Each row of a before or after table is a point. The points were changed in one or more steps. Then noise was added and the rows were shuffled. The steps act on how far a point lies along the listed directions, d1 being the first. Write out the steps. A step turns or swaps two directions, mirrors them in a line or flattens them onto one, adds a multiple of one to another, or multiplies one. Angles are multiples of 10 degrees, from the lower direction toward the higher: turns from -170 to 170, lines from 10 to 170 but not 90. Use the fewest steps. Two steps may share a direction if one is a turn and the other turns, adds or multiplies; they go together, in the order done. Otherwise the lowest direction goes first.
In the rows, zero is written as 128.

Directions:
(1): [ 98 151 182]
(2): [ 69 120  98]
Before (14 x 3)
[[110 118  66]
 [169 148 146]
 [111 125 153]
 [185 156 159]
 [104 146 172]
 [111 131 115]
 [167 109 167]
 [165  95  61]
 [170 121 148]
 [135 112  94]
 [189 113 102]
 [113 139 152]
 [249 117  99]
 [122 116 140]]
After (14 x 3)
[[197 118 117]
 [142  83  91]
 [150 125  88]
 [200 138 167]
 [156 133 151]
 [245 114  87]
 [149 160 181]
 [151 102  99]
 [104 126 114]
 [120 111 135]
 [ 82 122 104]
 [120 140 143]
 [102 117 126]
 [149 123  61]]
Steps: swap d1 and d2

Directions:
(1): [ 69 103  75 182  95 125 128 156]
(2): [142 124  68  98 195 131 137 177]
(3): [133 192  66 118 109 148 113  76]
(4): [114 184 159 185 171 170 117 150]
(5): [109 158 133 122 123 117 229 127]
Before (13 x 8)
[[118  89 123 117  62  87 127  77]
 [174 169 231 100 180 120 136 118]
 [ 78  97 120 200  89 142  43 146]
 [131  92  87 165 147 140  83 197]
 [157 182 169  79 138 125 149 112]
 [162  44 157  99 158  76 126 165]
 [116 120 145 170  57 131 100  81]
 [ 92 114 140 167 110 129 125 147]
 [184  65 169  56 167  88 163 132]
 [176 108 115  65 158 140 106 117]
 [195  92 103  44 149 121  96 120]
 [164  62 154 108 177 103 104 161]
 [131 150 169 128 110 116 160 135]]
After (13 x 8)
[[104  40 172 147  58  81 154 112]
 [ 50 122 151 221  88 115 131 155]
 [138 125 134 115 178 134 131 161]
 [138 113  43 122 164 135 114 164]
 [170 124 110  98 213 148  52 176]
 [140  40 187 132 107  69 123 138]
 [131  82 142 126  38 115  83  76]
 [ 72 150 120 165  72 122 145 132]
 [107 136 121 141 119 117 160 165]
 [132  57 194 151 110  97  98 127]
 [134  82  52  85 132  87 137 132]
 [196 123 182 116 151 143  81 137]
 [119  94 143 136  61 137  97  82]]
Steps: turn d1 and d2 by 140 degrees

Directions:
(1): [135  91 121  83 154 154 134  71 173 212 143 140]
(2): [104 194 110 151 154 133 154 127  86 177  93 199]
(3): [ 96  92  95  92  96  50 141 137  81 146 178 151]
(4): [125  68 169 115 118 107 147  89 117  94  46 172]
Before (12 x 12)
[[145 160 175 169 138 148  99 157 149  36 106 126]
 [157  76 170 103 140 179 118  69 212 153 114  96]
 [138 202 131 194 146 154 102 183 116  83 165  84]
 [ 77 231  96 157 138  76 185 193  20 144  70 219]
 [155 167 155 188 110 177  81 161 145  66 148  53]
 [149 129 147 146 127 151 110 109 148 108  91 130]
 [144 113 172 154 138 158 126 144 166  84  85  90]
 [124 186 118 159 139 162 124 131 119 148 119 128]
 [141 138 166 177 119 173  98 154 132  22 114  85]
 [163 134 162 167 110 135 116 152 134  61 111 102]
 [141  65 107  68 118 117 112  85 161 168 151 133]
 [122 159 158 187 117 143 127 161 132  65  99  75]]
After (12 x 12)
[[103 150  92 145 117  75 116 178  75 125 224 113]
 [104 114 137 121  99  54 114 166  92  62 169 155]
 [110 180 103 155 121 126 127 149  89 135 136 136]
 [154 132 188 166 113 161 107 142 163  43  85  75]
 [133 129 135 147 104 108 114 137 112  84 104 134]
 [136  94 133 125  87  67 129 152  97  95 160 124]
 [172 117 142 123 141 191  94  99 190 119  90 106]
 [ 87 113 117 138  84  57 142 160  83 101 163 104]
 [ 99  83 121 127  78  72 113 159  74  55 184 118]
 [ 78 174  77  93 156  83 194 127  54 246 101 241]
 [116  97 147 141 104  81 132 174 107  66 119 104]
 [115 125 113 146  67  78  97 178  87  84 210  82]]
Steps: turn d1 and d3 by -90 degrees

Directions:
(1): [163  87 150 121 137 205 155 118 104  38 196 141 146 116 156 100 179 136
 150 167 162 165 142  83]
(2): [ 89 110 141 119  95  91 121 130 210 102 217 160  71 119 123 134 143 128
 131 146  47 107 182 143]
Before (9 x 24)
[[157 138 114 125 145 148 127 132 112 125  74 128 165 135 145 144 129 125
  141 111 162 145 108  96]
 [119 139 119 107 106 110 102 123 177 131 162 143  93 128 126 145 127 128
  113 125 101 129 158 128]
 [139  99 131 130 134 160 143 132 118  84 151 132 134 124 142 121 152 136
  146 145 144 151 137 115]
 [157 109 129 125 119 162 143 131 122  87 178 139 137 112 151 131 161 120
  130 133 133 131 137 114]
 [127 133 137 133 135 114 122 125 147 144 126 136  93 133 130 132 126 119
  122 116  92 104 130 135]
 [132 110 135 111 135 139 133 121 139  74 157 146 109 129 141 133 132 130
  137 156 112 151 156 116]
 [164 149 100 133 159 137 134 124  58 145  37 115 173 155 130 116 117 129
  116 126 203 150  83 116]
 [ 93 173 124 118 117  66 104 155 142 185  74 105 116 140  94 149  90 122
  116  91  86  92 113 154]
 [182 128 151 125 149 195 138 116  63  89 110 105 178 116 164 105 149 136
  150 133 218 174  93  90]]
After (9 x 24)
[[ 92 177 127 115 114  69 106 153 142 183  74 106 115 140  93 146  91 123
  117  91  88  92 116 155]
 [157 106 132 120 120 168 144 132 117  83 180 144 137 108 155 131 162 119
  133 134 133 134 136 111]
 [130 130 141 131 136 123 127 125 144 136 129 136  93 131 136 129 129 118
  124 122  95 109 133 129]
 [138 101 133 131 134 158 143 129 121  84 151 130 136 120 140 118 149 137
  148 144 145 146 137 112]
 [150 148 110 125 146 132 119 135 116 146  58 124 163 138 137 152 120 122
  132 103 156 134 106 103]
 [139 106 139 108 138 148 136 118 137  63 166 151 111 128 145 127 139 130
  141 160 118 154 160 110]
 [126 128 124 104 104 127 110 120 172 113 181 146  96 129 131 140 138 128
  117 131 108 140 159 120]
 [167 141 146 126 149 166 128 120  72 121  83 101 168 119 157 113 130 134
  143 117 206 160  89 109]
 [149 164  89 139 155 102 122 125  66 185   9 111 164 160 118 126  95 126
  105 108 185 135  79 135]]
Steps: add 0.5 times d2 to d1

Directions:
(1): [162 130  79 134 194 127 143 104 158 105 188 109  72 106 118  61 114 102
 175  93 149 148 187 163 167 116 110 127 133 106 174 203  96 118 136 187
 134 129 112 134  94 160 109  65 149 102 160 142 123 197 144 107  81 124
 164 103 116 104 138 124 105 142 131 148]
(2): [ 97 135  64  80 103 128  73  91 155  95  86  38 136 123 166  98  98 143
  78 126 156 154 145 109 142 149 164 149 178 113 143 172 190 102 167 134
 185 149 134  85 180 101 159 132 137 175 118 149 147 142 161 112 146 120
 122  92 152 156 117 149  99  83 150 105]
(3): [133 133 145 170 131 172 111 103 134 121 134 182 153 148 133 141 131 157
 108 163 115 249 171 178  93 149 113 150 156 118 135 132 136 140 122 152
 128 124 193 123 108 142  95 147 120 114 167  80 176 112 163 106 101  26
 121 176 130 171 113 164 101 124 139 102]
Before (14 x 64)
[[ 98 124 135 123 112 139 105 126 129 125  96 129 152 144 140 137 124 147
   94 151 117 144 120 122 105 143 135 142 134 129 111 106 161 123 132 118
  142 137 140 118 143 127 132 146 120 141 124 133 140 104 133 124 136 100
  111 140 135 145 113 133 106 116 128 111]
 [145 131 145 138 143 133 150 136 123 139 152 167 120 130 119 129 137 113
  153 123 122 131 136 141 125 122 103 122 112 127 119 132  94 132 128 130
  115 122 132 143 104 140 116  98 123 113 124 108 117 139 120 141 109 130
  138 140 114 119 146 125 127 138 119 143]
 [108 131  95  92 120 108 110 118 140 112 117  63 102 121 143 102 108 130
  117 119 151  91 114  99 155 122 154 138 138 129 126 151 159 110 146 122
  163 134 107 109 152 120 155 110 141 148  98 162 121 149 132 141 136 151
  112  82 136 108 120 129 125 115 138 132]
 [127 127  94 146 156 137 103  99 145 113 121 117 128 116 147  95 111 139
  105 137 146 214 180 152 120 132 135 151 168 113 151 161 159 126 146 165
  155 143 155 112 136 139 120 132 142 145 164 127 151 143 168  89 125  65
  131 133 136 140 121 154  93 110 155 110]
 [139 142 151 158 114 140 133 132 116 133 117 173 134 144 122 151 136 144
  124 150 108 180 124 146 111 124 120 119 128 125 118 120 129 149 109 129
  108 120 159 143 111 148 117 135 118 118 142 106 143 103 130 135 112  85
  126 161 118 142 113 143 122 132 137 114]
 [157 132  90 124 176 116 154 125 144 118 175 108  84 115 111  93 127 109
  172  94 143 108 148 148 163 109 120 124 120 121 156 182  98 135 127 167
  130 129 116 142 108 159 123  82 138 112 133 147 131 163 128 122 104 146
  157 109 117  87 144 117 122 150 132 153]
 [121 119 140 133 112 143 116 128 121 127 115 142 132 132 118 140 135 145
  123 126 125 134 123 135 114 132 130 120 123 127 125 113 141 136 122 121
  127 126 137 130 124 121 132 136 123 133 126 106 136 110 145 125 124 118
  126 139 124 132 126 140 130 122 119 125]
 [146 133 109 127 161 117 139 103 150 122 166 102  99 115 106  89 108 113
  162 102 136 122 153 132 148 124 110 133 121 117 148 175 107 125 124 168
  130 116 116 121  99 154 131  86 148 118 147 155 126 173 136 110 113 144
  158 102 134 109 140 125 122 153 130 154]
 [159 134 111 140 170 115 147 139 144 131 168 125  92 106 116  84 135  97
  173  90 134 104 150 149 154 108 112 126 109 121 152 157  90 127 126 154
  117 130  99 143  91 148 109  86 145  98 142 140 109 164 117 121  96 152
  155 122 133  98 130 114 121 147 124 158]
 [118 122 146 138 106 132 124 142 122 127 117 158 144 138 127 153 127 141
  126 142 107 152 125 123 111 129 119 120 128 143 112 114 131 135 126 119
  132 130 127 130 123 120 133 147 126 125 120 118 144 111 126 133 142 107
  113 146 120 136 123 129 137 134 108 126]
 [133 130  91 113 141 145  85  98 153  99 142 103 123 111 144  97 101 133
  122 123 147 193 180 152 140 142 142 138 157 104 145 166 150 134 149 162
  166 122 160 101 128 133 108 107 125 133 148 130 149 153 162 107 108  85
  141 117 138 141 104 153 100 116 140 102]
 [139 128 134 134 131 140 133 111 143 122 145 143 128 127 132 122 113 137
  138 143 117 160 150 147 131 138 126 142 140 128 136 135 126 129 134 140
  132 121 147 131 130 139 109 129 126 112 139 121 143 145 135 118 120 102
  128 142 121 133 130 143 113 128 137 123]
 [112 124 118 111 112 128 107 119 136 130  91 112 148 145 143 125 114 143
  101 140 130 131 127 112 115 134 155 137 148 115 123 123 159 124 137 116
  145 135 146 114 158 113 135 158 115 164 116 133 137 100 136 109 139 119
  116 124 144 146 123 131 128 105 144 111]
 [145 138 136 155 159 151 122 104 140 111 154 169 130 135 125 130 133 130
  124 130 111 199 162 169 120 143 107 132 151 130 135 157 124 142 123 156
  125 127 160 122 101 155  97 132 124 112 165 109 156 142 150 102  96  69
  134 153 124 160 115 146 116 131 131 110]]
After (14 x 64)
[[ 98 134  71  83  96 152  39  79 159  86  90  59 156 120 175 107  87 158
   65 141 155 221 172 133 127 165 172 156 192 100 137 165 206 123 171 145
  201 136 180  69 174 103 132 139 122 172 133 132 170 131 183 103 136  65
  120 110 159 178  90 173  87  78 155  74]
 [172 135 148 181 179 138 159 142 134 141 185 192 105 120 104 106 149 108
  180 111 115 157 164 182 128 112  91 132 103 124 147 138  71 145 107 162
   94 118 132 158  63 165  80  97 137  72 166 105 128 147 122 116  77 100
  152 163 124 111 126 125 119 161 120 153]
 [ 97 126  77  77 102 119  83 105 151 114  71  52 143 136 161 104  97 143
   82 129 149 118 129  91 132 139 177 144 168 107 131 150 189 106 159 116
  175 148 133  92 188  96 159 153 124 191 105 156 135 115 145 105 153 139
  116  92 155 149 120 132 117  83 153 106]
 [ 89 130  77 112 106 138  59  86 148 103  63  70 162 125 178 110  99 164
   50 153 152 225 164 124 108 153 166 166 199 114 137 153 216 114 168 140
  189 156 169  80 186 105 149 166 137 188 143 134 168 117 183  89 158  58
  109 123 158 172 108 171  84  74 168  83]
 [120 120 153 134 108 121 135 154 116 134 119 157 139 135 120 157 131 132
  137 135 104 118 110 112 116 121 118 112 113 148 105 104 122 136 122 111
  123 128 111 137 122 120 136 144 126 121 111 127 129 112 113 140 147 133
  114 141 117 121 127 118 149 141 103 135]
 [162 134 114 156 177 142 154 120 142 122 182 157 102 129 107 110 135 125
  165 118 129 172 164 179 138 119 107 132 126 119 155 171  94 147 115 175
  120 122 155 146  89 171 100  96 129  96 156 114 156 146 142 114  88  89
  152 146 114 109 137 135 113 154 135 141]
 [131 127 146 132 114 140 129 118 136 127 130 148 143 134 134 140 116 144
  126 154 113 155 136 138 121 141 131 142 139 133 124 116 134 132 132 124
  131 121 153 129 139 130 114 146 120 119 130 116 144 127 131 123 132 103
  120 148 123 140 127 143 118 125 136 117]
 [129 136 171 156 125 149 120 122 121 128 125 189 159 147 125 169 145 144
  103 148  96 182 126 150  98 147 113 130 142 145 108 109 134 149 115 122
  114 124 166 123 115 140 104 165 111 121 147 100 156 103 137 115 121  74
  114 167 128 169 111 145 133 128 127 102]
 [145 135 124 148 157 139 129  93 150 122 163 133 117 128 108 103 112 128
  148 122 127 179 167 155 125 135 103 145 133 115 148 168 114 133 119 173
  128 113 150 119  90 157 116 102 141 112 163 130 150 158 151 103 105  95
  151 128 135 133 130 143 112 150 134 138]
 [120 118 143 128 110 136 120 135 117 131 113 137 130 131 116 141 137 140
  126 121 124 112 114 126 119 129 132 116 115 130 122 106 139 137 121 115
  125 126 127 133 127 118 138 135 123 133 118 112 127 109 137 130 130 135
  126 134 123 124 128 133 138 124 117 128]
 [159 128 184 167 151 139 175 155 108 157 169 221 123 137 101 151 154 111
  172 131 105 128 128 154 111 114  84 114  90 135 110 103  65 149 106 125
   85 109 137 165  78 153  98 104 115  90 130  90 115 125 105 148 102 122
  137 165 102 110 149 118 140 159 108 151]
 [ 98 138  42  70 123 117  73  81 168  82 106   8  97 115 168  65  84 139
   93 115 173 139 151 106 168 137 170 157 180 110 150 203 194  91 175 147
  204 148 120  79 173 113 166  97 152 170 107 170 141 174 166 120 130 123
  116  59 150 128 113 149  93  87 156 116]
 [138 137 181 161 103 128 152 157  98 152 112 193 140 146 112 175 149 139
  133 152  97 135  91 130 105 115 117 106 101 140 100  84 115 158  97 105
   86 114 145 157 108 145 120 145 110 113 127 107 126  85 106 151 126 115
  119 168 112 129 117 127 146 144 126 123]
 [ 86 125 112  95 101 126  93 124 134 118  78  85 149 137 151 127 115 143
   83 140 129 115 110  99 120 144 152 141 142 128 112 116 179 112 145 111
  160 146 123 106 166 114 152 143 125 161 107 154 131 111 132 127 151 129
  111 116 143 140 114 127 106 104 130 111]]
Steps: turn d1 and d3 by 50 degrees; multiply d2 by 2.5
